Every row gives one point. Each table stands for the endless flat space through its points: a line for two points, a plane for three, and so on. Write the one point that lies in both, or say that there is none.

First (3 x 4):
[[-0.46  1.49 -0.05  0.48]
 [-1.01  1.73  0.71 -0.56]
 [-1.26 -0.95  0.29 -0.58]]
Second (2 x 4):
[[-2.17 -0.57  0.27 -0.12]
 [-2.62 -0.94  0.10  0.21]]
They share: [-1.27  0.17  0.61 -0.78]

First (3 x 8):
[[-1.30  0.17 -0.83  1.32  1.48  1.51 -0.19 -3.03]
 [-0.03  0.74 -0.03  0.53  1.16 -0.15  0.17 -2.32]
 [ 0.40 -0.15 -0.62  1.41  1.37  0.72 -0.70 -1.10]]
Second (2 x 8):
[[ 0.02  0.09  0.01  1.63  1.82  1.57 -0.39 -1.65]
 [ 0.29  0.09  0.40  1.76  1.89  1.88 -0.45 -1.87]]
They share: no point

First (3 x 9):
[[-0.96  0.95  1.06 -1.09 -2.25 -0.33 -0.01 -2.08  2.21]
 [ 0.73  0.48  0.26 -1.26 -0.61 -2.08 -0.36  0.39  0.85]
 [-0.88  1.01  0.36 -1.83 -2.17 -1.63  0.39 -1.34  1.29]]
Second (3 x 9):
[[-0.42  0.61  1.36 -1.04 -1.32 -1.20  0.13 -0.87  1.38]
 [ 0.39  1.08  0.66 -0.88 -1.18 -0.57 -0.61 -0.48  1.94]
 [ 0.93  2.72  1.28 -0.66 -0.80  0.69 -0.75  0.78  2.44]]
They share: [ 0.03  0.65  0.79 -0.97 -1.29 -0.99 -0.34 -0.82  1.67]

First (3 x 12):
[[ 1.11  2.04 -1.24 -0.53  1.87  1.48 -0.56 -0.19  1.47  0.89 -0.86 -1.12]
 [ 1.25  2.55 -1.12 -0.81  1.67  2.00 -0.70  0.73  1.82  1.70 -0.71 -2.06]
 [-0.31  1.00 -2.41 -2.53  1.62  0.37 -2.33 -0.58  0.45  0.17 -1.69 -0.92]]
Second (3 x 12):
[[ 2.01  2.91 -2.20 -1.64  2.28 -0.02 -0.93  1.15  1.14  0.89 -0.45 -2.16]
 [ 0.50  1.53 -1.40 -2.20  1.99  0.61 -1.45  0.35  1.02  1.30 -0.51 -1.51]
 [-0.22  0.77 -0.72 -2.72  2.01  0.85 -1.87  0.07  0.92  1.74 -0.29 -1.21]]
They share: no point

First (2 x 18):
[[-0.04  0.52  1.18 -0.78  0.88  0.30  1.11 -0.06  1.33 -1.16  0.98 -0.97
   0.79  0.70 -1.47 -1.66 -1.53  0.39]
 [ 0.14  1.72  1.18 -0.33  1.81 -0.21  0.75 -1.11  0.04 -1.73  1.28 -2.11
   0.70  0.58 -2.28 -0.61 -1.71  0.72]]
Second (2 x 18):
[[-0.28  0.71  0.85 -0.47  0.64  0.40  0.38 -0.30  1.02 -1.94  1.26 -1.35
   0.58  0.78 -2.19 -1.11 -1.62  0.43]
 [ 0.64  0.95  2.53 -1.91  1.52 -0.56  2.10 -0.02  1.66 -0.46 -0.38 -1.95
   1.10  0.02 -1.19 -1.35 -2.34  2.03]]
They share: no point

First (2 x 24):
[[-1.51  0.77  2.00  1.16 -1.71  2.00 -0.66  1.61 -0.69 -1.59 -0.25 -0.07
  -0.58  0.03 -2.20 -1.80 -0.49  0.87 -1.50  2.21  0.29  1.44  0.37 -2.00]
 [-1.32  0.69  1.87  1.04 -1.37  1.57 -0.38  1.49 -0.62 -1.33 -0.10 -0.22
  -0.88  0.11 -1.79 -1.46 -0.46  0.58 -1.38  1.81  0.19  1.24  0.32 -1.69]]
Second (3 x 24):
[[-1.43 -0.08  2.68  0.87  0.25  1.06  0.66  2.15 -1.23  0.00  1.38 -1.85
  -1.10 -0.04 -1.39 -1.30 -0.59 -1.00 -1.38  1.41  0.40  1.93  0.70 -0.88]
 [-0.41  1.03  0.13  1.17 -1.43  0.25  0.09  0.50  0.72 -1.83 -1.08  0.97
  -2.30  0.29 -0.22 -0.52 -0.44  0.98 -0.60  0.51 -0.68 -0.44 -0.59 -1.06]
 [-0.56  0.79  0.35  1.34 -1.05  0.33  0.38  0.85  0.62 -1.63 -0.72  0.58
  -2.32  0.09 -0.25 -0.78 -0.58  0.64 -0.58  0.61 -0.63 -0.14 -0.54 -0.93]]
They share: [-0.94  0.53  1.61  0.80 -0.69  0.71  0.18  1.25 -0.48 -0.81  0.20 -0.52
 -1.48  0.27 -0.97 -0.78 -0.40  0.00 -1.14  1.01 -0.01  0.84  0.22 -1.07]

First (3 x 24):
[[ 0.37  2.96  0.27 -0.24 -2.26  1.93  0.02  0.41 -0.96  1.26  0.56 -1.09
  -0.07 -1.51  0.77  1.22 -0.21 -2.66  1.74 -0.25 -1.43 -2.48  0.14  0.75]
 [ 1.25 -0.27 -1.39 -2.96 -1.41 -1.07  0.16 -1.89 -1.49 -1.21 -0.63 -1.05
  -1.92 -1.48 -1.69 -0.05  2.92 -0.68 -1.16  0.11  0.29  0.73 -0.30 -0.18]
 [-0.18  2.57  0.20 -0.80 -1.81  1.50 -0.87  0.04 -0.38  1.02 -0.29 -0.59
  -0.59 -1.52  0.38  0.47  0.36 -2.55  1.46  0.40 -0.72 -1.90  0.80  1.17]]
Second (3 x 24):
[[ 2.44  1.49 -1.33 -0.17 -1.83  1.73  1.10 -1.05 -1.88 -0.30 -0.02 -0.77
  -1.05 -1.40 -0.70  0.99  2.45 -0.68  1.75  1.28 -0.61 -0.62 -0.78 -0.55]
 [ 0.34  2.81  0.23 -1.79 -0.87 -0.67  0.14 -0.09  0.34  0.84 -1.76 -1.85
  -0.75 -1.40 -0.40 -0.33  1.91 -2.00  0.13 -0.10  0.95  0.76  1.26  1.31]
 [ 0.86  0.51 -1.01 -1.49 -2.21  1.15 -0.35 -1.19 -1.84 -0.44  0.59 -0.32
  -1.30 -1.55 -0.56  0.83  1.22 -1.47  0.55  0.39 -1.19 -1.71 -0.53 -0.09]]
They share: [ 0.57  1.35 -0.51 -1.68 -1.71  0.41 -0.24 -0.77 -0.99  0.05 -0.29 -0.89
 -1.10 -1.50 -0.49  0.37  1.42 -1.72  0.32  0.15 -0.39 -0.81  0.18  0.48]

First (3 x 24):
[[ 1.49 -1.62  0.81  1.10  0.56  1.55 -1.61 -1.15  0.61  1.09  0.85 -1.57
  -1.56 -0.16 -1.47 -2.03  0.53  0.28  0.00  1.39  0.75  1.18  2.43 -0.76]
 [-0.39  0.38  0.78  2.37 -0.60 -0.20 -0.06 -2.18  0.62 -0.12  1.89 -0.06
  -2.50 -0.62 -2.37 -1.86  1.13  0.42 -0.31  1.18 -1.07  1.93  1.97 -0.55]
 [-0.44  0.66  0.82  0.72 -1.74 -1.16  0.95 -1.11 -0.78  0.93  1.89 -1.25
  -1.68  0.21 -1.56 -0.57  0.33  0.32  1.10 -0.23 -0.81  1.06  0.72  0.73]]
Second (4 x 24):
[[-0.08 -0.31  1.38  1.25 -0.34  0.49 -0.19 -1.72  0.51  0.93  1.51 -0.69
  -1.53  0.31 -1.05 -1.30  1.27  1.09  0.41  1.27 -0.85  1.67  1.49 -0.44]
 [ 0.06 -1.04 -0.15  2.02 -1.60 -0.39 -1.52 -0.61 -0.01  0.74  0.43 -1.27
  -0.64 -0.51 -2.33 -2.45 -0.08 -0.31  1.43  0.31  0.28  0.35  2.55  0.77]
 [ 1.22 -1.40 -1.55  1.70 -1.30  0.13 -1.58 -1.23 -1.13  1.56  1.73 -2.13
  -1.12 -1.09 -3.59 -1.31 -0.16 -0.45  1.37 -0.03  0.94 -0.35  2.73  0.79]
 [ 1.68 -0.65 -0.16  0.45  0.81  1.91  0.24 -3.39 -0.97  2.44  4.16 -1.72
  -2.61 -0.20 -2.44  1.11  1.97  1.72 -0.12  1.34 -0.42  1.18  1.34 -1.05]]
They share: [ 0.31 -0.26  0.81  1.12 -0.68  0.03 -0.19 -1.29 -0.03  0.83  1.49 -1.19
 -1.76 -0.06 -1.65 -1.33  0.53  0.32  0.46  0.61 -0.25  1.24  1.57 -0.04]

First (3 x 24):
[[-0.39 -0.38 -0.76 -0.25 -0.29 -0.66  0.76  1.21 -0.12 -1.06 -0.63  1.75
  -2.19 -0.24 -0.01 -0.67 -1.39 -1.25  0.15 -0.08 -1.64 -0.38  0.27  0.10]
 [ 0.78 -0.50 -0.58 -2.05  0.07 -1.11  1.63  0.40 -0.78 -0.97 -1.02  0.49
  -1.83  0.54 -0.55 -2.23  0.11  0.79  0.21  0.94 -0.38 -0.20  0.42 -0.50]
 [ 0.12 -0.45 -0.67 -1.01 -0.34 -1.15  1.07  0.90 -0.49 -1.43 -0.58  1.19
  -2.37  0.44 -0.38 -1.58 -0.76 -0.30 -0.15  0.68 -0.81  0.08  0.63 -0.17]]
Second (3 x 24):
[[ 0.33 -1.20 -0.42 -0.89  0.47 -1.44  1.09  1.92 -0.65 -0.09 -0.81  2.37
  -0.22 -1.58  0.93 -1.34  0.96  1.15 -0.13  1.40  0.90 -2.31  1.42 -0.75]
 [ 1.48 -1.81  0.06 -0.98  2.00 -0.43  1.86 -0.13 -2.26  1.30 -1.20  0.24
  -1.52  0.33 -0.35 -2.33 -1.31  0.02 -0.61  0.56 -1.71  0.06 -0.81 -1.27]
 [-0.74  0.56 -1.23 -1.46 -1.39 -0.97  0.81  1.70  1.10 -2.09 -0.90  2.04
  -1.43 -0.87  0.22 -0.47  0.49 -0.01  1.31  0.14 -0.30 -1.65  1.11  0.53]]
They share: [ 0.27 -0.43 -0.67 -1.29  0.12 -0.62  1.32  0.71 -0.41 -0.60 -1.07  1.05
 -1.65 -0.14 -0.18 -1.32 -0.52 -0.16  0.51  0.18 -1.21 -0.66  0.06 -0.23]

First (4 x 24):
[[-1.62 -1.51  0.12  0.58 -0.27 -0.69  0.00  0.69 -0.36 -0.35 -0.68  2.60
   2.04 -2.70  1.10 -0.54  3.97  1.95 -1.16  0.87 -2.77  0.03 -2.61  2.48]
 [-1.47  1.10 -0.22  1.39  1.96 -0.88  0.57  0.05 -1.44 -1.19  0.13 -0.37
  -0.28  0.70  1.18 -2.84  0.39  2.41 -1.57 -1.03 -1.14 -1.20  0.66  0.98]
 [-1.46 -0.07  0.44  1.62  0.69 -0.29  1.00  1.41 -0.36 -0.91  0.12  1.08
   1.56 -1.18  1.30 -2.30  2.69  2.71 -2.28 -0.65 -2.53 -1.37 -1.01  1.60]
 [-1.66  0.66 -0.38  1.40  1.33 -0.51  0.36 -0.01 -2.00 -0.63 -0.20 -0.38
  -0.40  0.67  1.24 -3.15  0.70  2.34 -1.46 -1.35 -1.19 -0.91  0.10  1.60]]
Second (3 x 24):
[[-2.05  0.74 -0.58  0.08  2.54 -1.92 -0.36 -1.07 -0.16 -1.37 -0.23  1.95
   1.04 -1.08  1.18 -0.81  1.44  1.64 -1.58  1.27 -1.49  0.71 -0.95  1.15]
 [-2.06 -0.49  0.71  2.12  1.72 -1.85  0.97 -0.26 -1.63 -1.24 -0.23  0.75
   1.19  0.43  0.60 -0.87  2.47  2.71 -0.38  0.07 -1.49 -0.27  0.17  2.54]
 [-1.92  1.27 -1.31 -1.10  2.78 -1.87 -1.01 -1.44  0.47 -1.46 -0.19  2.49
   0.79 -1.87  1.28 -0.81  0.71  1.13 -2.02  1.75 -1.57  1.07 -1.37  0.26]]
They share: no point

First (2 x 24):
[[-1.22  0.97  0.21 -2.50 -0.23 -0.01 -2.00 -0.46 -2.23  0.33 -0.01  1.24
  -0.43  2.39  1.69  0.58 -0.66  1.05  0.19  0.45 -0.27  2.33  0.26 -2.26]
 [ 1.42  1.03 -1.53  0.02  1.27  1.01 -0.62 -0.40 -1.03 -2.07  1.91  0.94
   1.85  0.47 -0.05  0.34 -2.52 -0.21 -1.85  2.13  1.83  0.47  0.20 -0.58]]
Second (4 x 24):
[[ 0.04  0.92 -1.58 -0.54  0.06  0.20 -2.19 -0.37 -0.99 -1.25 -0.59  0.87
   1.37  1.17  0.56  1.52 -2.63 -0.52  0.13  0.39  0.88  1.78  1.45 -0.56]
 [ 0.13  1.04 -0.20 -1.59  0.75  0.65 -0.87 -0.46 -1.95 -0.68  1.72  1.20
   0.38  1.56  0.95 -0.07 -1.07  0.89 -1.31  1.74  0.73  1.21 -0.38 -1.85]
 [ 0.56  3.80  1.46 -2.40  0.12  2.38  0.65  2.32 -1.37 -1.17  1.08  1.07
  -0.23 -0.24 -1.02 -1.33 -1.17  1.22 -2.32  3.63  2.87 -0.21 -1.12 -3.11]
 [ 0.66  1.08 -0.54 -1.46  0.95  0.71 -1.20 -0.45 -2.10 -0.46  1.70  1.13
   1.11  1.71  1.11  0.44 -1.53  0.93 -0.64  1.20  1.01  1.23  0.37 -1.32]]
They share: [ 0.10  1.00 -0.66 -1.24  0.52  0.50 -1.31 -0.43 -1.63 -0.87  0.95  1.09
  0.71  1.43  0.82  0.46 -1.59  0.42 -0.83  1.29  0.78  1.40  0.23 -1.42]

First (2 x 24):
[[-0.18  0.39 -1.77  1.24  0.01 -0.72 -1.27 -0.88  1.36 -1.64 -0.97  1.41
  -1.41  1.03 -0.70  0.69  0.18 -0.67 -1.73 -0.76 -0.81  1.15  0.33 -1.40]
 [ 0.46 -1.01 -0.73  1.88 -0.11  0.36 -0.15 -0.60  2.44  0.00 -2.25 -0.31
  -0.65  0.43  0.34  2.13  1.14 -1.03 -1.89 -1.76 -1.61  2.03  0.33  0.20]]
Second (2 x 24):
[[-0.22  0.29 -1.60  1.57  0.04 -0.10 -0.81 -0.94  2.20 -0.89 -1.65  0.62
  -0.91  1.47 -0.57  0.54  0.27 -0.99 -2.19 -0.43 -0.93  1.40 -0.11 -1.05]
 [-0.58 -0.03 -2.60  1.65  0.88 -0.10 -1.13  0.26  0.64 -1.93 -0.09  1.74
  -0.75 -0.09 -1.01  1.66 -0.21 -1.15 -0.47 -1.91 -2.01  1.04  0.37 -1.85]]
They share: no point

First (4 x 24):
[[-0.50 -1.74  0.08  0.78  0.65  1.36  2.01  0.07  1.00  0.29  0.14  0.21
  -1.98  1.01  0.55  1.09  3.25 -1.87 -0.34 -0.50 -1.74 -0.15 -0.36  0.20]
 [-0.77 -1.95  0.06  0.57  2.18  0.11  1.35  1.97  1.43 -1.46  2.47  0.03
  -1.49  0.65 -0.15  1.43  0.58 -1.00  0.84  1.88 -1.44  1.90  1.59 -0.29]
 [-0.63 -2.57 -0.22  0.67  1.04  0.93  1.31  1.21  0.33 -1.32  1.41  1.19
  -2.39  1.61  1.01  1.63  2.48 -0.90 -0.40 -0.08 -1.40  1.08  0.89 -0.43]
 [-0.79 -1.01  0.23  0.38  3.13 -0.42  1.46  2.66  2.90 -0.80  2.93 -1.62
  -0.44 -0.46 -1.53  0.94 -1.10 -1.45  2.07  3.77 -1.58  2.69  1.77  0.33]]
Second (4 x 24):
[[-0.61 -2.46 -0.85  1.21  0.44  1.11  2.98  1.39  2.92 -0.20  2.80  0.32
  -1.50  1.32  0.49  1.38  0.93 -0.89  0.53  1.25 -2.04  2.29  0.10  0.18]
 [-1.05 -0.36  0.38  0.73  2.66  0.09  1.75  1.14  0.79 -0.72  1.43 -0.21
  -2.08 -0.88 -0.32  0.86  1.39 -1.69  1.48  1.90 -1.03  0.73  1.25 -1.07]
 [-1.06  0.08  0.67  1.04  3.37 -0.84  0.73  0.97  0.41 -0.52  0.58 -1.23
  -1.39 -0.51 -1.15  1.11  1.20 -2.41  0.40  1.24 -2.05 -0.21  1.67 -0.14]
 [-0.89 -2.55 -0.91  1.87 -0.25  2.52  4.27  0.71  3.22 -0.37  3.78  1.21
  -1.82  1.00  1.21  1.36  0.23  0.03  1.11  1.26 -1.61  3.22 -1.17  0.05]]
They share: no point

First (2 x 24):
[[ 0.03 -1.15 -1.07 -0.67 -0.90 -1.12  1.27 -1.42  1.68  1.43  0.28  1.40
  -1.25  1.29  0.71  1.50 -1.25  1.31  1.14 -0.82  1.02  1.58  0.43  0.63]
 [-0.37 -1.16 -1.34 -1.02 -0.97 -0.84  1.49 -1.60  1.65  1.76 -0.13  1.74
  -1.43  1.63  0.27  1.33 -0.86  0.99  0.85 -0.97  1.39  1.79  0.70  0.91]]
Second (3 x 24):
[[ 1.32 -0.91 -0.12 -0.06 -0.52 -2.03  1.29 -1.20  1.72  0.94  0.58  0.68
  -1.45  1.56  0.62  1.45 -2.17  0.98  1.18 -0.62  0.58  0.93  0.31  0.13]
 [ 1.58 -0.73  0.20  0.27 -0.37 -2.74  1.45 -1.00  1.71  0.51  0.36  0.05
  -1.11  2.03  1.12  1.19 -1.66  1.19  0.98 -0.13 -0.04  0.39 -0.36  0.42]
 [ 1.99 -0.49  0.67  0.36 -0.16 -2.61  1.64 -0.86  1.52  0.44  0.53  0.29
  -1.52  2.26  0.27  0.99 -2.53  0.59  0.99 -0.15 -0.03  0.45  0.20  0.11]]
They share: no point

First (3 x 24):
[[-0.72 -0.94  0.09 -0.63  1.07  0.85  0.39 -1.36  0.68 -0.35 -1.88 -1.82
   2.77 -0.32 -0.46 -1.06 -0.78  0.16  2.09 -0.27  1.07  1.33 -0.30 -1.92]
 [-1.28 -0.36  0.06 -0.98  2.07  1.41  0.02 -0.27  0.82  0.72 -1.02 -2.33
   2.31  0.01 -0.13 -1.63 -1.62 -0.07  1.78  0.60  0.64  1.71  0.05 -1.84]
 [-0.94 -0.54  0.18 -0.76  1.70  1.17  0.17 -0.65  0.66  0.31 -1.42 -2.28
   2.72 -0.10 -0.21 -1.45 -1.33 -0.12  1.96  0.22  0.81  1.57  0.01 -1.93]]
Second (3 x 24):
[[-1.41 -1.78 -0.26 -0.72  0.94  1.81  0.31 -1.24  2.35 -0.49 -0.43 -0.92
   1.01  0.74 -0.51 -1.65 -0.74  1.14  2.11 -0.43  0.67  1.21 -0.09 -1.40]
 [-1.95 -0.86 -0.42 -0.88  1.02  0.63  0.75 -0.82  1.35 -0.04 -1.12 -1.58
   1.20 -0.40 -1.31 -1.13 -1.28  0.68  1.84  0.22  1.39  1.59 -0.74 -1.30]
 [-0.98 -1.12 -0.34 -1.60  0.88  0.22  0.18 -0.73  0.75 -0.14 -1.25 -1.25
   1.83 -0.88 -0.86 -0.59 -1.26  1.06  1.15 -0.03  2.13  0.70 -1.49 -1.85]]
They share: no point

First (2 x 24):
[[ 1.13  2.24 -0.36 -0.76  0.20  1.58  0.87  0.22  2.10  1.01  0.30 -0.80
  -0.54 -1.62 -0.10  1.54  0.93  0.63 -0.34 -0.70  0.54 -0.32  0.39  0.64]
 [ 0.95  1.37  0.30 -0.10  1.40  1.46  0.63  0.46  1.14  1.76 -0.45 -1.82
  -1.20 -0.39  0.80  1.18  1.20  1.62  0.05 -1.42  0.84 -1.16  1.38 -0.50]]
Second (2 x 24):
[[ 1.55  1.10 -0.38 -0.12  1.18  1.90  1.51  0.44  2.08  0.87 -0.92 -1.20
  -0.12 -0.60  0.96  0.66  1.75  1.45  0.14 -1.08  0.08 -0.92  0.49  0.62]
 [ 0.20  2.50  0.77 -0.62  0.73  0.90 -0.49  0.29  0.53  2.47  0.88 -1.90
  -2.27 -1.10 -0.19  2.26  0.15  1.05 -0.41 -1.33  1.73 -0.82  1.89 -1.23]]
They share: [ 1.01  1.66  0.08 -0.32  1.00  1.50  0.71  0.38  1.46  1.51 -0.20 -1.48
 -0.98 -0.80  0.50  1.30  1.11  1.29 -0.08 -1.18  0.74 -0.88  1.05 -0.12]

First (4 x 24):
[[ 0.21  0.24  0.98  0.41  0.93  2.64 -0.82  1.16  0.47 -0.91 -2.10  2.48
   2.13  0.56  1.10 -1.12 -1.25  0.69 -0.38  2.53 -0.35  1.87 -0.93  1.02]
 [ 0.15 -0.37  1.02 -0.19  1.15  2.47 -0.63  0.90  0.48 -0.26 -2.37  1.82
   1.88  0.23  0.96 -1.04 -0.87  0.78  0.05  2.58 -0.32  1.70 -1.05  1.12]
 [-2.41 -1.49  2.06 -1.81  1.40  0.24  0.41 -0.77 -0.34  1.50 -1.33  1.07
   0.33 -0.67  3.07 -1.37 -0.05  0.63 -0.95  0.55 -0.60  1.39 -1.80  1.81]
 [-0.11  0.54  0.94  0.74  0.66  2.51 -0.89  0.98  0.07 -1.33 -1.67  2.84
   2.11  0.86  1.40 -1.25 -1.57  0.72 -0.69  2.15 -0.25  1.86 -0.81  1.03]]
Second (5 x 24):
[[-0.08  0.57  2.04 -1.12  1.04  2.96 -0.06 -1.42 -0.88  0.62 -1.83  2.53
   0.81 -0.57  2.66 -1.53  0.61  1.95 -1.31  0.91 -0.64  1.54  0.58  2.60]
 [-1.20 -3.59  0.05 -3.71 -0.31  1.81 -1.18 -0.18  0.67 -0.41 -1.95  2.31
   0.26  2.21 -0.27 -1.72 -3.28  1.57  2.31  1.79 -1.42  0.75 -1.14  1.24]
 [-0.37 -1.27  1.03  0.87 -0.28 -0.03 -0.92 -0.14 -1.92  0.18 -1.38 -0.73
   1.78  0.85  1.63 -0.71 -2.16 -1.18 -0.55  2.46 -1.33  1.79 -3.22  0.87]
 [-1.07 -1.45 -0.44 -1.65 -0.06  1.46 -2.60  0.11 -1.28  0.71 -1.42  0.34
   0.56  1.99  0.05 -2.11 -3.07  1.14  0.38  2.67 -0.65  0.26 -1.56  1.98]
 [-0.50 -2.59  1.00 -2.65 -0.47  0.77 -1.06 -0.58 -0.58  0.50 -2.25  0.73
   0.17  1.64  0.78 -2.08 -2.34  0.87  0.58  2.42 -2.41  1.69 -2.13  1.45]]
They share: no point

First (2 x 24):
[[-1.18 -1.09 -0.93  0.59 -0.85  1.76  0.84  0.88 -0.51  0.25 -0.33  0.95
  -2.30  1.71  0.12  0.93 -0.19 -0.33  1.38  1.20  1.36 -0.94 -0.77  0.80]
 [-0.82 -0.33 -0.45  2.11 -0.17  0.16  2.08  1.04 -0.87  0.05  1.07 -0.73
  -0.70  0.95  0.96  0.49 -0.71 -1.41  0.18  0.44  1.88 -2.18 -0.45 -0.64]]
Second (6 x 24):
[[-1.16 -0.53  1.83  1.62 -2.55  0.52 -0.16  2.52  0.14 -0.91  0.26 -2.64
  -5.03  0.87  0.42  0.96 -1.14 -2.57  0.16  0.50  3.44  0.06 -0.99  0.09]
 [ 0.12 -0.13 -0.62  1.60  0.68  2.79  3.05 -1.03 -0.42  1.17  1.42  2.09
  -1.75  1.08  2.02  2.35 -2.05 -0.95  1.05  1.18  0.97 -1.10 -2.08  1.76]
 [ 0.00 -0.43 -0.50  2.03  0.05  2.18  2.40 -0.41 -1.11  0.48  0.94  1.22
  -0.99  2.03  0.73  1.51 -0.87 -0.83  0.43  0.99  1.06 -1.19 -0.60  0.69]
 [-0.64 -0.87 -0.13  1.89 -0.41  1.68  2.44 -0.10 -0.28  0.73  0.69  0.73
  -2.41  0.77  1.15  1.24 -1.29 -1.40  0.58  0.94  1.87 -0.76 -1.77  1.01]
 [-1.44 -2.65 -1.13  3.24  0.19  1.27  4.59 -1.61 -0.64  1.85 -0.06  2.06
  -0.94  0.10  0.22 -0.52 -0.35 -1.43 -0.24  1.04  1.86 -0.81 -1.81  0.58]
 [-0.72 -1.15 -0.10  0.49 -3.46 -0.49  0.25  2.51  0.08 -0.23 -0.01 -1.88
  -2.09  2.02 -0.67 -0.17  0.90  0.40  1.19  0.10  2.50 -0.96 -1.78  0.24]]
They share: no point

First (2 x 24):
[[ 0.21 -0.59  0.73  0.29 -0.32  2.09 -0.37  1.43  0.41  2.26  2.48 -0.63
  -0.72  0.09 -0.71 -0.26  0.10 -1.04 -1.44  0.28 -1.18  0.66  0.54 -1.88]
 [ 0.28 -0.95  0.42  0.50 -0.24  2.52 -0.41  1.86  0.75  2.53  2.89 -0.23
  -0.55  0.05 -0.32 -0.31 -0.34 -0.72 -1.39 -0.06 -1.10  0.21  0.79 -2.22]]
Second (3 x 24):
[[-1.29  0.57  2.58  0.03 -0.86  1.72 -1.48  1.43 -0.28  0.39  2.05 -0.60
  -0.71 -0.65 -0.84 -0.22  0.40 -2.35 -2.54  2.09 -0.55  1.17 -0.53 -1.35]
 [ 0.54  0.29  1.26 -0.96 -0.58  0.76  0.37 -0.19 -0.38  2.45  1.75 -1.31
  -0.55  0.19 -2.24  0.28  1.17 -1.86 -1.35  0.29 -2.09  1.53  0.58 -0.83]
 [ 1.02  0.40  1.23 -1.44 -0.57  0.28  0.96 -0.61 -0.69  3.19  1.90 -1.18
  -0.18  0.37 -2.68  0.51  1.19 -2.00 -1.09 -0.37 -2.52  1.35  0.79 -0.55]]
They share: no point
